Each row is a point. Each copy is the shape, with its points in the same order, stretched, turned, moved and blurred by noise. Say if it was mirrored as well.

Shape (6 x 2):
[[40,-49],
[-36,-44],
[26,-2],
[15,55],
[-11,41],
[-9,-5]]
Copy 1, 6 rows:
[[22,-53],
[40,16],
[-11,-26],
[-59,1],
[-35,23],
[0,5]]
Copy 1 is: mirrored
Copy 2:
[[35,-31],
[15,41],
[-31,-25],
[-65,-30],
[-69,-8],
[-10,3]]
Copy 2 is: mirrored

Shape (8 x 3):
[[29,60,-33],
[-1,18,-7],
[1,32,-55],
[28,22,-31],
[-58,-5,53],
[-5,16,-20],
[2,-60,-17],
[-9,-42,2]]
Copy 1:
[[19,-6,82],
[9,0,24],
[-24,-25,57],
[17,-26,45],
[-4,47,-38],
[-6,-8,26],
[1,-51,-45],
[5,-26,-40]]
Copy 1 is: mirrored
Copy 2:
[[36,52,-38],
[14,-2,-17],
[-1,40,-61],
[35,14,-42],
[-42,-24,37],
[3,7,-25],
[5,-66,-40],
[-1,-44,-21]]
Copy 2 is: only turned
Copy 3:
[[67,-26,27],
[19,-12,1],
[45,-51,-8],
[55,-11,-7],
[-67,14,15],
[21,-22,-5],
[2,5,-75],
[-12,6,-47]]
Copy 3 is: mirrored
Copy 4, 8 rows:
[[30,48,-48],
[3,16,-19],
[0,14,-69],
[37,8,-35],
[-57,18,36],
[-4,9,-25],
[0,-67,5],
[-11,-43,12]]
Copy 4 is: only turned

Shape (11 x 6):
[[31,-25,34,32,-46,-38],
[-6,-21,-35,-1,16,-12],
[31,-34,1,3,20,-40],
[-57,-59,46,0,-25,6],
[-21,-41,-17,-47,1,14],
[24,22,56,42,-26,-36],
[-18,-31,-31,12,51,-11],
[49,-4,31,59,-32,-11],
[-16,-26,-31,-3,31,7],
[-22,-10,3,7,5,-22],
[-6,-22,9,33,-39,-42]]
Copy 1 (11 x 6):
[[61,18,-1,37,-49,-37],
[21,-36,-11,-13,17,10],
[59,-8,-27,-10,-21,8],
[16,-73,31,77,-51,11],
[-1,-71,32,-20,-4,26],
[17,58,-20,47,-69,-28],
[19,-45,-35,8,31,46],
[62,70,2,41,-31,-18],
[6,-44,-7,0,27,45],
[-5,-29,-21,24,-11,8],
[36,-13,-17,36,-19,-43]]
Copy 1 is: mirrored
Copy 2, 11 rows:
[[39,-13,20,14,-33,-84],
[23,-30,-50,8,-1,-17],
[43,-52,-13,11,0,-44],
[-21,18,-27,-13,33,-93],
[2,-8,-58,-44,19,-25],
[5,-8,55,26,-40,-67],
[15,-36,-53,33,28,-18],
[53,7,41,28,-28,-56],
[14,-18,-57,8,18,-12],
[-6,-26,-22,16,-6,-43],
[21,-14,-14,26,-32,-76]]
Copy 2 is: mirrored
